Each point is reached from the start by the listed moves, each made 0, 1 or 2 times, or once backwards (-1), plus a little noise. Say if it took an odd or an even number of moves. Then give how often each move was made.
(in the rows, 128 means zero)

Moves:
(1): [146 128 162  96 118 104]
(2): [110 142 162  75 105  76]
(3): [117 120 125  77 132 101]
Start: [124 106 150 114 127 154]
Points:
[ 81 141 187  89  90 101] => even (-1, 2, -1)
[ 94 112 179   7 106  74] => even (0, 1, 1)
[ 83  92 109  42 146 125] => odd (-1, 0, 2)
[117  78 109  63 159 151] => odd (0, -1, 2)
[164  84 181  52 137 135] => even (2, -1, 1)

Moves:
(1): [141 152 116 120 154 144 121 119 141]
(2): [129 151 130 126 102 141 121 115 113]
(3): [140 118 154 121 140 109 151 127 125]
(4): [140 110 119 134 125 138 103 129 155]
(5): [133 150 140 121 132 150 145 140 119]
(6): [126 125 122 118 113 121 119 125 130]
(7): [120 130 137 122 125 112 114 132 119]
(8): [132 108 133 129 136 136 130 125 121]
(9): [ 92 124 126 135 143 123 135 114 136]
Start: [117 123 115 128 120 115 122 134 126]
Points:
[ 66   7 101 144 111  97  39 146 164] => odd (-1, -1, -1, 2, 0, 1, 2, 2, 1)
[ 86 107 140 128  41  77  70 109  66] => odd (-1, 2, 0, 0, -1, 0, 2, 1, 0)
[ 27 132 122 105 135  61 114 137 144] => odd (0, -1, 0, 0, 1, 2, 2, -1, 2)

Moves:
(1): [138 129 108 125 126 145 118 129 128 138 115 128 118 120 133 122 128 124]
(2): [127 125 133 136 135 124 137 122 144 119 126 118 128 127 130 122 129 123]
(3): [136 119 137 119 128 136 115 120 143 127 117 127 133 129 130 134 137 124]
(4): [156 135 126 130 123 119 126 125 130 142 116 112 117 134 129 126 127 143]
(5): [115 130 111 125 122 139 135 130 121 135 120 120 129 135 137 132 133 121]
(6): [127 135 138 119 117 112 144 128 122 141 146 128 124 119 136 119 126 133]
(7): [135 135 131 131 128 125 139 138 119 134 131 120 139 116 120 129 117 122]
(8): [121 120 125 116 139 134 138 119 148 117 107 142 125 125 129 134 123 127]
(9): [133 130 108 122 124 135 131 124 121 136 138 143 135 137 136 122 146 115]
(10): [122 117 141 126 129 129 144 139 135 120 130 129 125 122 138 126 126 134]
(11): [143 117 147 158 127 135 120 121 135 116 136 110 126 128 126 154 121 116]
(12): [123 129 126 133 130 125 123 126 122 128 151 127 135 122 131 142 145 131]
(13): [121 122 134 125 131 128 124 120 107 133 129 129 130 130 127 126 133 133]
(14): [135 151 120 129 121 135 130 126 125 156 122 130 132 128 130 124 131 137]
(15): [127 134 126 120 133 124 129 134 123 138 135 127 128 132 139 117 124 140]
(16): [122 122 127 127 119 112 122 121 127 120 136 136 151 130 152 115 126 139]
(17): [130 140 151 134 136 128 122 136 116 128 124 119 115 122 122 149 133 132]
(18): [116 132 126 115 117 132 132 121 128 113 139 131 128 127 126 119 123 138]
Start: [129 125 123 129 138 131 133 126 125 135 129 117 123 134 131 126 130 133]
Points:
[167 191  29 100  48 147 171 112  92 212 122  97 165 161 219  31 140 174] => even (1, 1, 0, 2, 2, 0, 1, -1, 2, 1, 0, -1, 0, 2, 0, 2, 0, 2)
[168 223 122 123 123 131 125 151  28 249 212  89 132  71 145 104 143 196] => even (2, 0, 0, 0, -1, 1, 2, -1, 0, 0, 0, 2, 1, 2, 2, 0, 1, 1)
[133 141  93  76 149 225 121 112 204 114  55 129  86  98 114 145 167 132] => odd (2, 1, 2, 0, 0, -1, 0, 1, 0, 1, -1, 1, -1, 1, -1, -1, 1, 2)
